Each row of a before or after table is a point. The points were changed in one or more steps. Then noise was added and the rows were shuffled. The steps act on columns, c1 being the first. Write out the steps. A step turns or swaps two columns, mirrors them in a line or flattens them onto one, adds a multiple of one to another, or multiplies or shifts one. Angles are multiples of 10 degrees, from the lower column toward the higher: turns from -170 to 170, lines from 10 to 170 but not 90. Use the fewest steps. Two steps may share a column if one is a turn and the other turns, adds or multiplies; they go together, in the order done. Otherwise the lowest column goes first.
In the rows, zero is written as 128.

Before (14 x 3):
[[134 202 103]
 [208 141  72]
 [110 125 109]
 [153 151  94]
 [168 123 157]
 [133 208 111]
 [ 94 145 138]
 [138 104 124]
 [112  90  98]
 [133 111 130]
 [184 137 125]
 [176 109 144]
 [115 209 101]
 [150 160 148]]
After (14 x 3):
[[161 131 104]
 [134 114 130]
 [139 197 112]
 [141 176 156]
 [118 109 106]
 [137 102 125]
 [143 190 105]
 [223 127 104]
 [127 186  99]
 [184 151 145]
 [124  69  97]
 [ 94 141 124]
 [169 131 160]
 [154 152 172]]
Steps: turn c1 and c3 by 20 degrees; add 0.7 times c3 to c2

Before (11 x 6):
[[100 123 194 129 104 110]
 [ 96 132 142 115 165 121]
 [128 119 205 131  81 119]
 [183 185 185 161 115  87]
 [121 169 166  81  98 141]
 [ 57 146 108 112 121 142]
 [ 99 121 106  79  85 145]
 [ 94 155  90 121 131 127]
 [110 118 102 113 119 173]
 [ 87 101 110  81 141 120]
 [167 198 157 171 120  41]]
After (11 x 6):
[[125 121 196 132  81  99]
 [ 96 122 183 130 102  88]
 [ 56 147 110 109 123 137]
 [101 120 105  77  86 120]
 [ 92 156  94 123 133 132]
 [113 118 118 114 116 171]
 [169 198 137 174 124  60]
 [180 183 179 162 111  92]
 [ 91 135 134 112 163 107]
 [121 169 157  82  94  95]
 [ 90 103  98  80 138  95]]
Steps: add 0.7 times c4 to c6; turn c3 and c6 by -20 degrees

Before (11 x 9):
[[ 93 182 111 111 120  71 140 115 133]
 [183 124 154 169 140  98 137 138 157]
 [136 184 158 125  97 106 159  95 124]
 [154 165 158 178 172 137 121  79 129]
 [114 133 125 110 181  79 126 110 203]
 [ 94 111 120 126 127  89 179 100 167]
 [168 184 135 130 156 146 133 153 118]
 [198 200  87 182 112 148 166  84 187]
 [178 135 186 127 163 156  98 105 149]
 [162 137 133 125 154 163  67  98 147]
 [ 90 182 158 168 162 136 106 135 152]]
After (11 x 9):
[[181 202 120 182  78 121 184  54 215]
 [189 146 154 126 131 152  69  74 149]
 [111 183 136 168 176 117  92 106 172]
 [142 115 124 111 182  80 128  81 195]
 [117 173 171 125  96  90 131  65 122]
 [172 166 145 178 154 123 103  49 154]
 [181 112 152 169 112 101 117 107 177]
 [171 150  93 125 133 157  79  67 146]
 [ 94 160 124 111 139  56 147  84 124]
 [ 97  98 153 127 144  97 172  72 166]
 [177 187 136 129 133 126 128 122 119]]
Steps: turn c1 and c5 by -30 degrees; turn c2 and c6 by -20 degrees; turn c3 and c7 by -40 degrees; add 0.5 times c4 to c9; shift c8 by -30

Before (13 x 12):
[[107 112 111 130 105 156 102  79 137 158 135  98]
 [132 115 136 120 159 103 185 102 132 119 150 104]
 [107 182 116 158 143  98 160 119 149 101 137  69]
 [144 132  79 119 132 129 147 140 138 121 106 150]
 [155 121 151  87 110 125 121 126 211 130 156 154]
 [139 135 182 175 133 107 137 118 129 113 109 189]
 [135 129 131  94  98 138 189  76 171 172 119  99]
 [146 167  93 113 169 174 198 147 162 109 127 119]
 [164 141 151 163 101 118 135  87 138  91 136 116]
 [107 137 127 139  71 144 184  90 154 116 166 136]
 [135 193  82 107  96 175 105 143  95 153 133 122]
 [105  50 178  79  67 139 132 130 191 104 137 110]
 [110 173 139  97  87 131 101  67 158 105 138 140]]
After (13 x 12):
[[ 86 129 111 161  99 111 136  80 139  85 126 172]
 [ 85 139 109  87 112 122 125 133 212 130 159 150]
 [103 120  33 169 131  88 137 121 125 117 105 219]
 [151 138 117 138  70 153 185  81 156 117 156 154]
 [135  71  16  80  69 146 127 150 190 101 175 147]
 [152 173 136 158 146  74 163 101 148  99 112 104]
 [122 123 122 116 155  86 186 101 135 124 156 121]
 [119 105 125 100  99 147 187  78 175 169 119  39]
 [140 142  98 100  80 128 103  59 157 105 116 174]
 [141 186 219 103  96 207 100 120  95 158 101  83]
 [131 126 232 117 135 126 148 142 140 124 109 161]
 [156 100 148 126 110 175 104  82 138 161 139  53]
 [124 165 204 112 167 204 195 136 158 108 107 144]]
Steps: turn c1 and c3 by 160 degrees; multiply c3 by 2; turn c2 and c11 by -30 degrees; turn c2 and c8 by -20 degrees; multiply c6 by 1.6; add -1.5 times c10 to c12

Before (11 x 18):
[[141 144 155 141 131 131 166 142 122 104 138 131 109 107 122 127 128 141]
 [142 165 132 152 131 145 158 176 105 123 124 105 106  91 131 124  90 164]
 [165 132 126 151 127 127 165 145 112 138 139 121 136 127 159 146 117 125]
 [151 101 119 101 108 106 120 125 147 157 148  93 151 134 119 122 126 128]
 [117 120 116 153 186 154 109 102 146 150 112  93 131 106 134 178 147 135]
 [140 113  80 116 123  87 117 135 150 140 147 116 137 109 139 123 131 102]
 [ 89 124 130 179 145 156  89  92 142 170  95 126 129 100 133 155 141 151]
 [129 116 121 171 170 162  81 109 158 157 137 112 106 102 169 164 156 162]
 [155  80 113 113 131  69  86 152 152 159 175 114 168 133 109 115 107  75]
 [131 127 120 135 123 159 171 176 123 115 136 138 141 110 122 126 110 154]
 [119 128 114 133 105 108 130 148 130 144 177  95 155 142 111 129 145 104]]
After (11 x 18):
[[128 138 117 133 148 157 173 246 127 143 140 136 129 122 123 153 122 126]
 [118 146 158 145 126 130 170 164 135 162 144 118 128 122 114 133 125 125]
 [156 110 120 170  86 159  81  76 137 140 135 126 127 162 194 157 104  87]
 [145  89 117 112 144  66  84 189 156 112 173 156 129 160  96  81 111 149]
 [133 108 114 137 129 110 128 176 121 109 177 112 125 138  99 104 157 129]
 [104 129 135 155 158 148 160 247 138 162 125  85 125 135 134 168 100 122]
 [107 122 132 151 138 127 167 172 163 126 141 118 130 136 177 125 121 114]
 [142  82 115 100 138 105 121 117 155 115 151 126 131 157 108 131 146 137]
 [143  92 114 151  81 155 108  61 123 140 107 114 131 156 136 127  87  74]
 [145 125 129 179 107 158  88  41  90 135  95 131 127 172 138 145 120  97]
 [148 111  79 122 133  87 117 146 143 145 141 137 128 144 141 104 131 141]]
Steps: mirror c1 and c9 in the line at 50 degrees; turn c2 and c12 by -50 degrees; mirror c5 and c17 in the line at 120 degrees; multiply c8 by 2.5; turn c10 and c14 by 110 degrees; multiply c13 by 0; multiply c15 by 1.6; turn c16 and c18 by -100 degrees

Before (8 x 24):
[[108 136 138  96 126  57 110 170 117 104 103  84 185  92 202 121 148 165
  159  98 188  84 132 132]
 [150 129 121  68 138 140 140  98 144 174 155 134  95 133 112 152 105 162
  128 113 124  74 154 162]
 [ 85  87 139  89 221 122 153  77 152 171 167 130 114 120 168 123 154 163
  104 158 166 147 141 100]
 [105  94  99 115 128 120 114 148 145 182 131 117  89 162 139 161 152  85
  165 175 175 162 168 105]
 [122 156 119  90 129 152  99 104  86 155 104 115  98  81 115 137  63 159
  152 130  87  79 129 118]
 [171 147 122 158 139  58 200 161 176 120 191 152 124  67 120 190  93 103
  110 105 162 173 167 152]
 [ 95 132 144  87 184  83 118 136  81 115 143  88 155  60 142 174  76  96
  101  90 101 166 167 160]
 [123 126  56  85 136 114 103  97 135  91 153 155  91 133 176 158 149  91
  130 114 162 151  81 116]]
After (8 x 24):
[[103 174  99 140 133 118 111 150 116 110 129 113  92 191 134 163 152 150
  136 173 192 168 105 170]
 [150  94 123  91 135 137  81  99 139 149 153 135  99 170 106 154 102 136
  118 115 109  74 160 159]
 [109  89 137 129 124  60  91 165 105 154 103  82 189  93 202 124 148 126
  149  99 206  83 133 131]
 [176 149 121  83 140  62 189 163 165 190 190 155 123  98 117 189  94 108
   95 110 128 171 150 168]
 [ 84  99 138  93 221 125 106  74 155 211 166 130 116 143 168 119 153 177
  107 153 196 150 100 140]
 [124 165  57 131 134 112  73 102 129 118 149 151  94  93 178 159 154 127
  120 116 164 152 117  78]
 [ 94 161 143 114 183  83  88 137 115 226 145  90 154  80 144 174  75 122
  144  90 124 166 160 168]
 [121  88 119 131 127 157  78 102  90 183 102 110  95 133 116 137  65 106
  162 131  92  82 117 126]]
Steps: add -0.7 times c1 to c21; mirror c2 and c18 in the line at 130 degrees; turn c4 and c7 by 60 degrees; add -0.7 times c5 to c14; turn c10 and c14 by 70 degrees; flatten c9 and c19 onto the line at 140 degrees; swap c23 and c24

Before (11 x 64):
[[139 170 185 130  80 136  95  90 118 141 123  84 100 195 149  95  76 159
   78 144 148 106 136  97  65 150  87 102 162 153 112 142 124 157 101 111
  125 131 151 163 112 121 144 107  81 118 122 104 139 143 112 120 142  82
  161 129 133 124 175 166  93 119 109 136]
 [188 163 206 166 161 148 165 147 112  87  81 124 221  79 150 198 153  59
   79 134 143  94  81  94 203 149 128 171 133  62 166  59  83  81 156 150
  153 148 145 112 102 145 169  93  96 133 148 121 188 133  67 177  38  68
   93 147  95  71 132  92  89 140 150  84]
 [177 155 167 114 148 141 194 150 141  67 117 148 207  78 156 222 119  61
   87 113 173 139 123  97 184 105 122 124 123  32 143  81  93  81 173 169
  111 137 146  78 133 146 165 145 123 109 143 119 168 137  87 197 125  66
  100 135  86  65 138 115  92 150 133 127]
 [170  96  79   9 114 164 142 104 145 104 106 105 111 129 101 103 152 116
  210 161 117  94 143 148 139 168 113 144 170 147 101 146 120 107 123  99
   53 149 103  75 135 157 125 138 136  93 167 149  82 122 111 142 141  99
  195  98 104 109 112 133 153 123 103  96]
 [141  93 118  29 106 170 113 103 146 103 109  90  78 132  85 113  98 128
  146 154 122  95 124 115 148 141 122  94 135 146 130 134 105 145 149 127
   97 169  94 114 187 160 133 139 148 155 198 120  98  90 114 142 140 136
  164  88 180  64 130 120 124 111  83  77]
 [158 108  75  20 153 161 125 121 174 126 153  86  86 134  63 124 110  86
  163 165 123 115 141 128 152 185 131 103 155 141 128 165 125 116 159 118
  137 159 117  72 158 107  95 129 156  81 166 116 107  77  64 144 139 113
  196  81 122  80 122 137 123 110 107  69]
 [113 170 157 108  55  91 128 140 126 188 143  93  91 154 172 113  56 136
  102 176 149 132 116 107  48 108  56 112 145 198 132 186 130 148  82  88
  100 161 138 169 137 120 140 141  86 180  85 126 120 143 117 104 104  99
  129 140 120 123 177 143  96 168 142 175]
 [171  65  77  62 105 205 143 127 149 117 149 101 106 128  71 111 112 122
  189 142  96 124 126 146  84 161 110  97 164 169 109  97 126 115 193 111
  113 189 120  42 158 114 132 124 169 111 163 143 101  65  96 146 113  91
  204 113 134 103 163 157 110 134  72  62]
 [160 124 183 128 101 122  87  93  96 171 136 133 112 112 150 128  37 164
   76 133 129  98 107 152  55 159  89 120 142 168 126 141 133 101  86 134
  154 132 108 171 168 158 130 134  76 112  98  89 154 110 115 143 135 126
  137 135 123 135 150 137 127 167 117 170]
 [131 141 158 116  77 103  92  66 132 177 143 117 154 164 124 114  60 181
   52 143 145 114 116 138  35 126  59 118 143 155 158 124 102 148  94  88
  153 130 124 184 138 145 104 107  72 163 111 114  98 153 109 139 140 129
  128 109 116 105 133 172 111 149 156 156]
 [129 124 184 164  80 128 115 134 131 186 149 122 172 170 169 137  93 156
   66 145 119 102 145  98 102 135 109 113 105 162 113 156 102 129  76  85
  146 148 132 128 128 122 116 166  73 150 101  80 103 141 139 133 158 124
  113 104 125 108 184 159 136 147 150 163]]
After (11 x 64):
[[188 164 206 165 161 241 161 148 118  87  80 126  42  80 153 199  90  60
   77 134 143  91  77  90 200 148 125 169 161  66 168  62  56  79 154 139
  152 145 144 111 102 145 169  94  97 133 147 120 185 149  68  75  40 153
   90 149 138  71 130  93  89 137 153  89]
 [173  98  78  10 115 151 143 103 143 107 106 105 159 131  97 103  97 118
  214 162 114  95 156 144 143 167 115 142 162 146  98 145  99 107 122 140
  186 146 104  77 140 156 125 140 137  92 166 149  79 141 109 179 141 128
  191  98 146 109 114 133 152 123 103 101]
 [156 125 181 127 102 116  89  92  97 170 138 132 149 112 147 131 213 161
   77 131 128 101 110 150  55 161  84 120 135 166 125 139 129 101  88 134
  120 133 105 170 165 161 127 133  78 111  96  89 156 149 113 101 134 122
  138 137 164 137 151 135 124 167 114 174]
 [137 168 183 127  82 121  93  91 118 137 125  86 163 196 145  93 180 161
   79 148 146 104 144  98  63 151  85 102 152 153 113 144  84 160  99 134
  122 133 151 162 115 123 142 109  83 117 119 103 139 147 112 130 137 116
  159 130 119 122 174 167  92 118 106 135]
 [174  65  77  66 106 217 143 125 150 114 146 103 164 131  71 113 143 117
  193 141  92 126 137 147  85 161 110  96 151 165 111  99  95 109 193 144
  157 189 121  44 158 113 132 125 168 113 163 145 101  96  97 127 112 121
  201 111 182 104 163 156 108 130  68  63]
 [131 124 183 165  82  95 118 134 130 187 145 122  76 169 167 139 159 158
   67 146 121 100 169  99 101 137 111 117 119 164 112 156 114 132  80 148
  122 145 133 129 127 118 121 164  73 150 104  79 104 146 139 111 160 150
  116  99 123 109 185 159 138 149 152 162]
 [157 108  73  22 154 152 129 121 172 124 156  85 172 137  63 125 143  86
  163 167 121 113 146 129 152 184 131 101 142 142 129 167 114 118 156 129
  137 160 118  71 158 108  93 132 156  81 163 115 107 112  64 108 138 124
  200  77 176  78 121 141 122 109 107  71]
 [177 156 167 114 146 142 189 150 140  65 120 148  51  80 155 221 118  62
   87 113 176 138  98  95 184 104 125 125 148  31 144  82  60  81 168  98
  190 139 147  80 132 146 165 149 121 111 145 117 169 169  87  98 128 138
   99 131 137  60 136 120  94 150 134 125]
 [111 172 157 108  55 116 127 137 124 187 146  93 167 157 169 113 193 135
  102 175 151 134 144 103  48 105  57 109 133 198 125 188 100 148  82 167
  127 163 137 168 137 118 141 139  84 178  84 130 120 165 115 167 102 111
  128 143 131 122 174 146  94 168 141 175]
 [136  96 119  29 105 157 110  97 145 105 108  87 178 132  82 115 175 129
  149 156 123  94 127 115 147 141 122  95 116 148 137 134 128 147 149 130
  163 167  95 112 186 160 134 139 150 157 197 123 100  75 114 143 140 154
  165  89 138  67 127 121 125 109  84  75]
 [133 142 159 115  78  92  93  64 132 176 140 119 110 162 128 115 186 179
   53 144 145 114 147 137  31 123  61 124 151 156 156 120 121 149  93 169
  123 131 125 181 139 144 103 106  73 164 110 114  99 168 108 104 141 152
  131 109 122 104 134 173 110 153 156 160]]
Steps: add -1 times c53 to c6; mirror c13 and c29 in the line at 80 degrees; turn c17 and c57 by -160 degrees; turn c50 and c57 by -60 degrees; mirror c23 and c36 in the line at 160 degrees; turn c33 and c54 by -70 degrees; turn c37 and c52 by -130 degrees
